Each row is a point. Each table stands for the endless flat space through its points: a line for two points, a plane for three, and so on. The two share one point or none. Which?

First (2 x 3):
[[ 12 -26   2]
 [ 16 -18   5]]
Second (2 x 3):
[[ 20  17  27]
 [ 25 -18  -8]]
They share: no point

First (3 x 4):
[[-16   8 -42 -38]
 [-16 -16 -39 -23]
 [-15   0 -35 -21]]
Second (2 x 4):
[[-13  24 -30  -4]
 [-12  17 -29  -8]]
They share: no point

First (4 x 6):
[[-30   7   6  33   6 -51]
 [-25  35   6  26  42 -16]
 [-24  31   6  39  46  -9]
 [-26   3   9  46   2 -44]]
Second (2 x 6):
[[-11  23   2  29  38 -14]
 [-51  28  12  24  13 -54]]
They share: [-27  25   6  27  28 -30]

First (3 x 6):
[[ 24  58  13  35  29  13]
 [-20  31 -19  31  12  18]
 [ 12  59   5  39  24  18]]
Second (3 x 6):
[[  3  27  12  23  35 -14]
 [ 38  42  -8  13  10  21]
 [ 14  18   7  19  31   9]]
They share: [16 28  5 19 27  3]

First (4 x 8):
[[ 23 -19 -10 -36 -13  19  -1 -15]
 [ 16  -6  15 -48 -41 -29  -5 -18]
 [ 32  14 -11 -20 -42  -5  35  15]
 [ 29 -34 -12 -40  -2  19   8 -15]]
Second (5 x 8):
[[ 22 -16  -4 -26   9  16  -4 -17]
 [  0  25 -17 -26 -30  25 -16 -19]
 [  2   4   8 -14 -39  36  20  23]
 [ 56 -13 -43 -34 -52  -1  24  -7]
 [ 29 -24   6 -23 -24  28  32  24]]
They share: [ 24  -5 -13 -28 -22  19   6  -6]

First (7 x 9):
[[ 33   6  34   8  33 -35  17   2  35]
 [ 37  11  -2  14  32 -10  -4 -16  -1]
 [ 67  13  11 -14  49 -21  49 -33 -19]
 [ 26   2  -4  23  -7 -13  45 -44 -78]
 [  4  28   2  27 -17 -47  35 -12  -6]
 [ 30  33  16  20   3 -33  55 -57  -1]
 [ -9 -16  48  -4  11 -68  27  16   3]]
Second (2 x 9):
[[ 34   4   1  39  25 -12  19 -24   9]
 [ 32  11   6  31  17 -20  23 -17   7]]
They share: [ 30  18  11  23   9 -28  27 -10   5]

First (2 x 9):
[[-33 -43 -30 -13   9  -6  31  -2  28]
 [-26 -35 -23  -9  10  -3  25   1  29]]
Second (3 x 9):
[[  0 -16 -29  -1   4  10   6 -12  40]
 [ -3 -19 -25  -7   5  10   9  -9  41]
 [-37 -48   2 -30  13 -30  53  30  29]]
They share: no point

First (7 x 11):
[[-41 -54 -25 -57 -60  52  53 -32 -31 -24  33]
 [  6 -44 -15   9 -16  14  26 -52 -44 -62  68]
 [ 25 -14  30  -6  -4  20  12 -50  -2  26 -13]
 [-22 -54  -4 -52 -26  20  34 -16 -44   9 -19]
 [ 14 -48 -22  10 -13  27  24 -57 -36 -40  59]
 [-11 -54 -23 -35 -23   9  29 -23 -49 -43  39]
 [ 28   9  24  -2 -15  24  22 -34  -5  -2  -8]]
Second (2 x 11):
[[ 12 -24  -7 -32 -22  30  33 -26 -30  -9  12]
 [  0 -32 -13 -24 -24  20  27 -38 -30 -21  18]]
They share: no point
